Each row of a before or after table is a point. The points were changed in one or more steps. Then noise was added and the rows were shuffled. The steps act on columns, c1 being the first. Write out the steps. A step turns or swaps two columns, mirrors them in a line or flattens them onto one, adds a multiple of one to another, or multiplies or shifts one. Angles are multiples of 10 degrees, from the lower column toward the higher: turns from -170 to 170, lines from 10 to 170 but not 90. Use the fewest steps. Two steps may share a column if one is a turn and the other turns, adds or multiplies; they go together, in the order done. Otherwise the lowest column goes first.
In the rows, 128 means zero.

Before (8 x 2):
[[180 191]
 [ 40 134]
 [124 143]
 [155 183]
 [109 166]
 [114 107]
 [ 73 141]
 [124  62]]
After, 8 rows:
[[190 179]
 [142  72]
 [168 107]
 [143 124]
 [134  41]
 [107 114]
 [182 153]
 [ 60 125]]
Steps: swap c1 and c2

Before (14 x 6):
[[115 133 114 146 128 136]
 [ 76 178  95  44 122 124]
 [124 170 173 145 100  59]
 [123 143  91 118 159 192]
 [125 155  67  90 179 162]
 [195 144  99 128 165 198]
 [125  89  88 128 128  80]
 [153 167 218   7 176 138]
 [116 151 158 151 198 224]
 [111 148 118 115 182 202]
 [ 79 184 123 131  69 167]
 [117 136 113 136 155 224]
 [ 85 106  82 110 133 148]
 [117 179 220 138 123 204]]
After, 14 rows:
[[154 169 142   7 177 218]
 [127 155 164  93 180  70]
 [192 144 199 125 167 101]
 [121 138 192 112 159  94]
 [ 80 184 166 130  67 123]
 [113 178 202 139 122 222]
 [123 172  58 144  98 176]
 [116 134 138 146 127 112]
 [ 79 180 125  44 121  96]
 [115 144 200 113 183 115]
 [121 153 226 149 197 157]
 [120 139 227 137 159 113]
 [125  91  78 124 127  91]
 [ 85 106 145 113 134  85]]
Steps: swap c3 and c6

Before (13 x 9):
[[169  69  77 175  99 213 116  68 103]
 [186 164 105 108 162 120  85 173 128]
 [195 156  82  63  95 110 143 101 191]
 [115  59 174  73 140  97 160 159  74]
 [193 126  84 168 170 136 154  99 196]
 [200 165 115 115 164 200 182 151 113]
 [ 77 158 108 114 163 187 144  67 157]
 [168 170 193 179 137 146 177 160 164]
 [118  66 127 108 187 170 118 134 168]
 [169  76 116  92  60  80 194 152 186]
 [106 119 167  63 142  87 113  91 188]
 [ 95 155 171 160 100 110 175 115 132]
 [ 69  84 138 191  60 165 211  90 165]]
After:
[[167 157 159  40 107  71 164  92 104]
 [185 126 169  88 126  91 160 125 197]
 [216  69 134 174  93 167 178  71 157]
 [165 166  97 117 160  82 165 177 112]
 [111  86 200 127  93 195  92  67 204]
 [127  75 197  61 120  64 119 116 126]
 [ 85 118 101  45 115 110  98 103 102]
 [171 171 153 123 146 116  50 156 190]
 [ 98  59 141 149 144 110  76 154  50]
 [146  65 122  81 151 168 136 158 131]
 [ 91 158 157 139 116 135  72 105 158]
 [234 164 184 135 147 136 122 159 109]
 [128 159 151  97 113 205 141  98 128]]
Steps: turn c1 and c6 by -40 degrees; turn c3 and c7 by -110 degrees; turn c4 and c9 by 60 degrees; flatten c5 and c8 onto the line at 60 degrees

Before:
[[195  46 110  87  67 151 116 208 130 127 148  61  93 161]
 [150  36  87 201 122 120  95  80 105  77 147 141 111 114]
 [134 107  99 141 144 173 109 112   7 135  62  96  92 107]
 [178  73 160 118 124  89 147  74  44  50  73  75 120 118]
 [133 101  93  98 160 100 111 101 115 108 182 134 117  92]
 [155 138  39  88 105 144 121  94 164 122  91  81  81 147]
 [118 129  95  74 114  73  57  98  53 127  91  88 114 143]
 [179  96 153 114  74 107  46 149 178 142 202  86 122  87]
 [168  68 171 107 119 134 100 104 190 106 120  83 177 172]
 [194 102 127  81  94 129 128 111 134 108  39 140 131  84]]
After:
[[182  93 157 120  80 104  52 172 124 110 190  74 178 112]
 [177  76 161 112  78  85 140 103 155 135  87 125  40  79]
 [156 134  42  86  80 149 124  91 170 134  96  99 176 112]
 [197 100 132  85 133 126 127 154 123 147  42  99 138  89]
 [146  31  92 204 146 125  96 106 146 118 156 125 115  81]
 [130 101  92 101 139  99 109 139 140 116 184 158 121  84]
 [130 105 100 143  96 172 108 133 185 142  63 140  11 105]
 [167  65 175 112  86 133 100  83  67 130 121 119 181 141]
 [116 126  93  73  81  74  60 102 162 136  97 116  53 115]
 [190  44 109  86  64 146 115 149 159 125 148  72 140 211]]
Steps: swap c5 and c12; turn c8 and c14 by 50 degrees; turn c9 and c13 by 100 degrees; flatten c10 and c11 onto the line at 100 degrees
